Each point is reached from the start by the listed moves, each made once or not at all, plus a little noise. Say if it took an odd or an even number of moves. Then give how often each move was made.

Moves:
(1): -.18 .16 -.16 .05 .15 -.16
(2): .17 -.33 .21 -.16 -.27 -.17
(3): -.24 .48 -.61 .42 .77 -.11
Start: -.03 .18 -.18 .03 -.03 -.04
Points:
-.47 .83 -.94 .49 .91 -.34 => even (1, 0, 1)
.13 -.14 .03 -.12 -.29 -.22 => odd (0, 1, 0)
-.10 .37 -.57 .29 .49 -.32 => even (0, 1, 1)
-.02 .02 -.13 -.08 -.16 -.37 => even (1, 1, 0)

Moves:
(1): -.13 -.02 -.40 -.05 -.06 .15 -.23 -.23 .00
(2): -.19 -.22 -.02 -.04 .13 -.04 -.40 .09 .29
(3): .31 -.07 -.14 .35 .26 -.09 -.03 -.33 -.28
(4): -.12 -.07 .13 .23 -.49 -.09 -.04 .17 .17
(5): .37 -.01 .35 .11 -.09 .02 .13 -.07 .06
(6): -.08 -.38 .09 -.24 -.04 -.29 .06 -.20 .08
(7): .23 .14 -.10 -.39 .16 -.22 .07 .09 .17
(8): .13 -.17 .00 .06 .24 .04 .24 .17 .20
(9): -.10 .03 .29 -.02 .01 -.32 .00 -.41 .19
Start: -.06 -.13 .15 .06 -.27 .18 .03 -.06 .12
Points:
-.15 -.58 .16 -.40 -.45 -.56 .11 -.45 .94 => even (1, 0, 0, 1, 0, 1, 1, 1, 1)
-.22 -.56 .37 -.65 .02 -.67 -.29 -.50 .88 => even (0, 1, 0, 0, 0, 1, 1, 0, 1)
.21 -.25 .01 -.29 -.17 .08 -.38 -.18 .64 => even (1, 1, 0, 0, 1, 0, 1, 0, 0)
.21 -.56 .15 -.54 .06 -.30 .39 -.05 .60 => odd (0, 0, 0, 0, 0, 1, 1, 1, 0)
.21 -.50 .72 .73 -.46 -.37 -.35 -.63 .57 => odd (0, 1, 1, 1, 1, 0, 0, 0, 1)

Moves:
(1): .20 -.01 -.04 .13 -.25 -.12 -.05 .05 -.01 .09 .14 .13 -.29 .07 -.07 -.14 .05 -.23
(2): -.27 .20 -.02 .16 .17 -.03 -.03 -.11 -.02 -.12 .25 .06 -.05 -.02 .07 .08 .15 .08
(3): .16 .22 -.14 -.09 .07 -.06 -.05 -.01 -.02 .09 -.11 .14 .05 .12 .21 -.04 -.07 .03
(4): .20 .27 -.29 .16 -.01 -.05 .07 -.13 -.03 -.14 -.27 -.31 .13 .25 .17 -.46 .07 -.05
(5): -.23 .17 .12 -.08 .03 -.11 .36 .09 .01 -.05 -.10 -.29 .02 -.20 -.01 .07 .07 .09
(6): .12 .05 .09 -.01 .04 .02 .05 .01 -.18 -.03 -.14 -.10 .26 .04 -.03 -.08 -.02 -.15
(7): .06 -.03 -.27 -.16 -.11 .03 -.08 .19 -.04 .30 -.14 .02 .35 .14 .02 -.02 -.02 -.08
(8): -.02 .02 -.01 -.06 -.02 -.05 -.06 -.03 -.02 .00 .03 .17 -.02 .14 .09 -.10 -.04 .10
(9): -.18 .10 .08 .08 .07 .12 -.01 .14 .06 -.09 .00 -.18 -.04 -.01 .13 .00 .05 .01
(10): .03 -.09 -.12 -.27 .25 .13 -.15 .10 .01 .06 .17 .08 .11 .15 .12 .13 .13 .16
(11): .03 -.09 .09 .16 -.20 .19 -.10 -.17 .04 .00 -.23 .28 -.02 .14 -.19 .25 .30 -.04
(12): -.16 .07 .00 -.16 .01 .20 -.02 .13 -.19 .12 .08 -.01 .06 -.08 .02 .20 .02 .28
(13): .12 .07 .04 .25 -.01 -.11 .02 -.07 -.03 .24 .06 .02 -.15 .12 -.14 -.22 .03 -.17
(14): -.35 -.24 -.05 -.07 .18 .24 .11 .07 -.10 -.17 .13 .42 -.04 -.20 -.24 .32 .17 .10
(15): -.04 -.23 -.04 -.07 .02 -.07 -.27 .09 -.05 .05 -.17 .28 -.06 -.10 -.20 .10 .21 -.04
(16): -.07 .08 .04 -.30 .08 .08 -.01 -.03 .15 .07 .19 .09 -.08 -.19 -.07 -.04 .00 .05
(17): .14 .07 .17 .39 -.21 -.05 -.05 -.03 .07 -.25 -.02 .16 -.21 .08 -.42 .04 -.05 -.09
(18): -.11 .04 .10 -.14 .02 -.10 .08 .01 .00 .04 .21 -.14 -.29 -.08 -.14 .02 -.24 -.14
Start: -.05 .09 -.01 .30 -.10 .27 -.04 -.10 -.17 -.07 -.15 .00 -.24 .16 .00 .14 -.03 -.05
Points:
.56 .87 -.29 .31 -.39 .41 -.03 .06 -.37 .42 -.52 .23 -.01 .82 -.39 -.20 .43 -.24 => even (1, 0, 1, 1, 1, 1, 1, 0, 0, 1, 1, 1, 1, 0, 0, 1, 1, 0)
-.19 .69 -.41 .42 -.04 .65 -.03 .14 -.27 .10 -.21 .36 -.17 .40 -.28 -.06 .16 .03 => odd (0, 0, 1, 1, 0, 0, 1, 0, 1, 0, 0, 1, 1, 1, 0, 1, 1, 0)
-.60 .94 -.11 .53 .33 .80 .14 -.09 -.25 -.29 .02 .43 -.45 .33 -.35 .46 .82 .41 => even (0, 1, 1, 1, 1, 0, 0, 0, 1, 1, 1, 1, 1, 1, 0, 1, 1, 0)

Moves:
(1): -.13 .08 .06 -.04 .00 -.12 -.02 .00 .03 -.03 .11 -.04 .13 .15 .16 .03 -.08 -.07 -.03 -.13 .15 -.09 -.07 -.05 -.01 .09 -.16
(2): -.01 .15 -.07 .10 -.08 -.25 -.07 -.06 .03 .03 -.03 -.18 -.04 -.11 .10 .03 -.12 .34 -.08 -.08 -.01 .13 -.03 .09 -.02 -.18 .03
(3): .07 -.03 -.07 .09 -.05 .16 .02 .10 -.05 -.14 -.05 -.17 -.03 .01 .10 -.01 .11 -.06 -.01 .08 .01 .05 -.04 .06 -.01 -.04 -.05
(4): .12 .06 -.03 .01 .04 -.23 .06 .28 .14 .25 -.08 .03 -.12 -.14 -.09 -.09 .03 -.05 .04 .01 -.17 -.09 .04 .09 -.19 -.11 -.11
(5): -.07 -.09 .06 .07 -.09 .01 .06 .11 .06 .23 .11 .17 .18 .12 .11 -.18 .08 -.14 .05 .13 .01 .05 -.10 .11 .06 .00 -.13
(6): -.11 .17 .03 .00 .04 -.04 .05 -.16 .08 -.02 .03 -.09 -.02 .11 .08 .12 -.06 -.06 .13 -.03 .04 .07 -.03 -.06 -.17 -.07 .18
(7): -.09 -.10 -.10 .09 -.03 .08 -.06 .01 -.01 .06 .12 .03 .10 .06 -.06 -.10 -.06 -.10 -.10 -.09 .03 -.09 .13 .12 .11 -.03 -.12
(8): .28 .14 .07 -.04 .15 .17 .36 .15 -.01 .09 -.05 .09 -.02 -.07 -.19 .03 .17 .17 .19 -.02 .02 -.14 .05 -.12 -.09 .11 .03
(9): -.05 .11 -.11 .11 -.05 -.06 -.01 .15 -.08 -.03 .07 .05 -.14 -.05 -.03 .01 .05 .04 -.03 -.11 -.01 -.01 -.04 -.08 .02 .11 .08
(10): -.10 -.11 .14 .02 .03 .10 .00 .03 .02 -.03 -.19 .14 .01 -.02 .04 -.05 .11 -.15 -.08 .07 -.01 -.15 .12 .04 .00 .01 .04
(11): -.07 .12 -.08 .04 -.06 -.02 -.05 -.04 -.10 -.11 -.04 .06 .14 .04 -.07 .12 -.01 -.04 -.02 -.09 -.03 .10 -.04 -.22 .00 -.05 .13
(12): -.01 .03 .06 .01 -.05 -.02 -.08 .01 .11 -.02 .09 .01 .00 .16 .06 -.09 -.04 .01 .01 .15 .05 .06 -.07 .01 -.07 -.02 -.06
(13): -.06 -.11 -.02 .06 -.07 .02 -.11 .04 .11 -.03 .05 -.03 .17 -.08 .05 -.14 -.17 -.04 -.05 -.09 .15 .04 -.09 -.16 .04 .10 -.04
(14): -.09 -.02 -.04 .02 -.03 .06 .09 .02 -.03 .11 .06 -.01 .02 -.07 .02 -.06 -.08 -.01 -.02 .07 -.09 -.04 .01 .07 -.07 .07 -.18
(15): -.23 .07 -.15 -.18 -.14 -.01 -.06 -.02 -.06 -.21 -.05 -.12 .08 -.02 -.18 .06 -.07 -.09 .08 -.08 .09 .26 -.16 -.11 .12 .07 .30
(16): .10 .12 -.09 -.03 .02 .06 .00 .04 .08 -.01 -.07 .04 .09 -.05 .11 -.03 -.03 .06 -.06 -.02 -.03 .00 -.10 .01 .04 -.07 .06
(17): -.18 -.01 -.03 .02 -.07 -.05 .03 -.11 -.01 -.03 .11 .07 .02 -.03 -.09 .03 .09 -.06 -.09 .03 .14 -.07 -.03 -.03 .07 .06 .05
(18): .00 -.03 .01 .13 -.03 -.01 .10 .01 -.10 -.05 -.01 -.05 .01 -.05 .00 .19 -.03 .03 -.06 .00 .00 .07 .02 .02 .02 .05 .08
(19): .05 -.18 .06 -.03 .04 .11 .10 -.15 -.03 -.12 -.09 .19 -.05 .05 -.20 -.04 .05 -.20 .13 .02 .05 -.05 -.07 -.05 .07 -.01 .05
(20): -.01 .05 -.06 -.10 .01 .12 .15 -.05 .18 -.12 -.26 -.09 -.18 .01 -.06 .01 .10 -.05 .02 .06 .10 -.03 .01 -.21 .05 .14 -.03
(21): -.08 -.10 -.04 -.02 .11 .02 -.09 .06 .02 -.09 -.02 .05 -.07 .04 .14 .08 .09 .06 .02 .08 .06 .03 -.05 -.08 .04 -.03 -.06
(22): .10 .05 -.01 -.15 .19 -.05 -.01 .00 -.05 .01 -.05 -.01 -.13 -.07 -.02 .10 .03 -.03 .01 -.02 .06 .10 .16 .12 -.10 -.01 -.01
(23): -.14 .05 .06 .01 -.01 .02 -.04 .01 -.01 .12 .00 -.14 .05 .05 -.04 -.02 -.11 -.06 -.04 .07 .13 .02 -.09 .05 .03 .08 -.05
(24): -.05 .09 .16 .01 .03 -.02 .05 .07 -.05 .06 .06 -.09 -.02 .00 .12 .05 -.10 -.02 .04 .10 -.04 -.04 .08 -.01 -.08 -.16 -.04
Start: -.07 .25 .02 .01 -.14 -.06 .03 -.05 -.19 -.09 -.02 .15 .00 .18 -.05 .07 .03 .01 .00 -.01 -.18 -.03 .00 -.10 -.17 -.03 .16
Points:
-.70 .44 .01 .60 -.48 .19 .15 .28 -.23 -.08 .23 .17 .62 .37 .57 .03 -.27 -.55 -.22 -.13 -.03 -.11 -.17 -.26 -.18 .02 -.01 => odd (1, 0, 1, 0, 1, 1, 1, 0, 1, 1, 1, 0, 1, 1, 0, 1, 0, 1, 0, 0, 0, 0, 0, 1)
-.48 .26 .15 .08 .03 -.05 .02 -.12 -.15 -.37 -.12 .46 -.17 .47 .19 .23 .17 -.35 .14 -.11 .10 -.25 -.12 -.35 -.20 .07 .27 => even (1, 0, 0, 0, 0, 1, 0, 0, 1, 1, 0, 0, 0, 0, 0, 0, 0, 0, 1, 0, 1, 0, 0, 0)
-.63 .77 .06 .09 -.11 .00 .74 .53 -.11 .10 -.18 -.06 -.10 .24 -.19 .28 .30 -.67 .14 .07 .39 -.13 .04 -.17 -.32 .24 .21 => even (1, 0, 1, 1, 1, 1, 1, 1, 1, 1, 0, 0, 0, 0, 1, 0, 1, 1, 0, 1, 0, 1, 1, 1)
-.94 .55 -.28 .27 -.47 -.10 -.11 .39 -.14 -.13 -.01 -.14 .39 .18 -.04 -.05 -.33 -.69 -.12 -.37 .08 .03 -.24 -.37 -.29 .19 .18 => even (1, 0, 1, 1, 0, 1, 1, 0, 1, 1, 1, 0, 1, 1, 1, 0, 0, 0, 0, 0, 0, 0, 1, 0)
